Rows are points. The last column is the point's height on a tilted bowl or saddle (a function of degree 2), plus a little noise. Count its main directions that bend up, bend down and stay straight.
In the rows, 100 means zero.

Points (18 x 4)
174, 75, 135, 98
30, 121, 171, 181
82, 72, 27, 121
185, 101, 80, 195
139, 133, 147, 105
52, 67, 168, 113
142, 142, 110, 126
57, 147, 36, 52
109, 66, 135, 84
106, 73, 116, 101
165, 29, 101, 122
116, 18, 61, 136
115, 91, 119, 107
116, 126, 102, 118
122, 100, 89, 127
97, 101, 77, 116
15, 188, 139, 172
101, 90, 81, 120
Directions: 1 up, 1 down, 1 straight

Points (24 x 5)
123, 107, 105, 68, 106
72, 138, 76, 112, 105
5, 86, 188, 155, 195
48, 113, 86, 116, 107
137, 113, 180, 114, 145
107, 91, 6, 56, 141
128, 85, 75, 116, 116
56, 90, 76, 108, 105
167, 106, 87, 45, 134
87, 49, 50, 110, 134
72, 144, 127, 89, 117
132, 140, 67, 86, 109
70, 143, 123, 104, 116
19, 78, 156, 117, 146
56, 61, 58, 105, 121
145, 109, 120, 90, 115
94, 110, 83, 128, 103
84, 88, 105, 106, 101
115, 92, 136, 103, 112
156, 129, 179, 131, 159
172, 62, 89, 90, 153
112, 110, 116, 142, 113
123, 74, 139, 105, 121
126, 131, 75, 155, 122
Directions: 4 up, 0 down, 0 straight

Points (42 x 7)
75, 137, 42, 38, 67, 83, 119
112, 143, 110, 129, 109, 69, 86
76, 140, 132, 122, 155, 41, 113
126, 141, 129, 76, 81, 105, 104
86, 159, 108, 109, 96, 61, 97
136, 120, 156, 112, 80, 117, 125
94, 83, 116, 94, 74, 37, 117
107, 99, 83, 78, 117, 95, 107
137, 112, 155, 103, 147, 85, 151
100, 94, 97, 29, 91, 69, 116
68, 49, 127, 95, 21, 75, 126
75, 100, 126, 40, 151, 70, 158
64, 68, 103, 96, 145, 60, 132
74, 99, 99, 168, 84, 125, 115
89, 122, 97, 86, 73, 43, 100
28, 166, 77, 97, 73, 106, 110
102, 83, 87, 88, 129, 64, 124
73, 128, 96, 153, 90, 83, 82
155, 122, 143, 136, 81, 87, 98
59, 79, 78, 118, 97, 90, 91
81, 88, 103, 141, 127, 166, 160
101, 146, 113, 83, 123, 117, 126
133, 118, 137, 73, 169, 89, 170
168, 126, 60, 88, 147, 95, 118
119, 130, 90, 81, 125, 98, 112
92, 53, 91, 74, 108, 137, 98
55, 127, 81, 70, 14, 101, 93
114, 157, 97, 83, 127, 97, 123
122, 88, 76, 95, 103, 96, 98
98, 81, 128, 104, 94, 101, 106
89, 52, 89, 71, 95, 67, 121
82, 91, 135, 127, 130, 59, 114
88, 94, 71, 130, 131, 5, 99
94, 87, 73, 104, 88, 69, 95
125, 94, 124, 121, 150, 85, 133
94, 115, 118, 139, 74, 119, 107
148, 107, 126, 71, 129, 71, 127
133, 86, 118, 59, 108, 79, 117
65, 148, 117, 108, 157, 104, 151
74, 124, 80, 54, 73, 94, 90
98, 91, 37, 117, 105, 59, 113
165, 119, 37, 113, 171, 159, 195
Directions: 4 up, 2 down, 0 straight
